Each row is a point. The last column is the point's height on a tilted bowl or saddle (a function of degree 2), plus a little noise. Count its main directions that bend up, bend down and stay straight.
In the rows, zero is written as 128.

Points (15 x 4)
[[147 147 205 195]
 [108 126 102 136]
 [123 117 116 137]
 [189 130 104 148]
 [115 134 110 132]
 [130 156 114 135]
 [147  84 169 183]
 [152 154 126 136]
 [192 157 120 140]
 [ 96 107 100 142]
 [ 69 130 109 128]
 [105 166 146 142]
 [122  66 107 185]
 [127  77 111 172]
 [103 167 143 142]]
Directions: 2 up, 0 down, 1 straight

Points (15 x 4)
[[118 156 155 127]
 [148 119 110 133]
 [175 145 108 131]
 [133  97 128 115]
 [177 102 164 124]
 [ 93 131 197  71]
 [ 77 165 121 186]
 [149 140 180  79]
 [142 129 150 122]
 [ 73 178  78 150]
 [102  90 126  91]
 [ 91 165 125 166]
 [113  95 122 100]
 [113  97 132 103]
 [167 147 147 117]]
Directions: 1 up, 2 down, 0 straight

Points (16 x 4)
[[114 139 180 101]
 [115  78 141 158]
 [136 166  87 119]
 [144 170 143 128]
 [ 97 127 144 124]
 [193 132  85  91]
 [ 92 144 120 135]
 [113 133  89 117]
 [178 123  60  54]
 [140 118  97 101]
 [120 152 142 116]
 [123  61 113 168]
 [139 109 113 112]
 [ 72 176  99 188]
 [118 117 111 118]
 [146 165 130 125]]
Directions: 2 up, 1 down, 0 straight

Points (22 x 5)
[[ 99 112 133 107 106]
 [152  85 148 104 126]
 [125 103 154 115 114]
 [ 72 186 138 115 122]
 [147 114 109 170 124]
 [131 158 103 151 114]
 [115  56  61 138 228]
 [137 106 128 111 133]
 [121  71 164 148 105]
 [106 172 151 102 136]
 [146  98 118 133 138]
 [200  94  91 182  62]
 [ 91 123 155 158 146]
 [142 100 147 145 120]
 [147  87 172 135  89]
 [ 97 125 108 158 142]
 [141 103 111 157 136]
 [103 166 147 138 154]
 [135 121  88 116 124]
 [ 90 173 151 127 151]
 [163  89 140 182  96]
 [158  55 134 135 143]]
Directions: 2 up, 2 down, 0 straight

Points (26 x 5)
[[ 97 142 114  66  99]
 [ 77  79 100 104 103]
 [162  90 144 131 120]
 [146 162 183 150  81]
 [144 128 145 150 131]
 [140  82 134  82  96]
 [207 156 123 121  88]
 [140 103 142  64  85]
 [116 124 118 129 128]
 [120 124 120  92 117]
 [ 72 155 147 168  72]
 [161 157 103 110  98]
 [150 154  62 135  85]
 [ 85 105  91 172  88]
 [118  82  86 137 108]
 [146 154 126 112 107]
 [132 102 106 130 129]
 [146 167 149 119  91]
 [155 122  79 135 117]
 [163 163 159 145 101]
 [ 71 138  67 114  76]
 [166 105 177 118  90]
 [157 147 125 132 121]
 [132 142 147 197 117]
 [ 68 125 135 155  95]
 [135 123 131 154 134]]
Directions: 0 up, 3 down, 1 straight
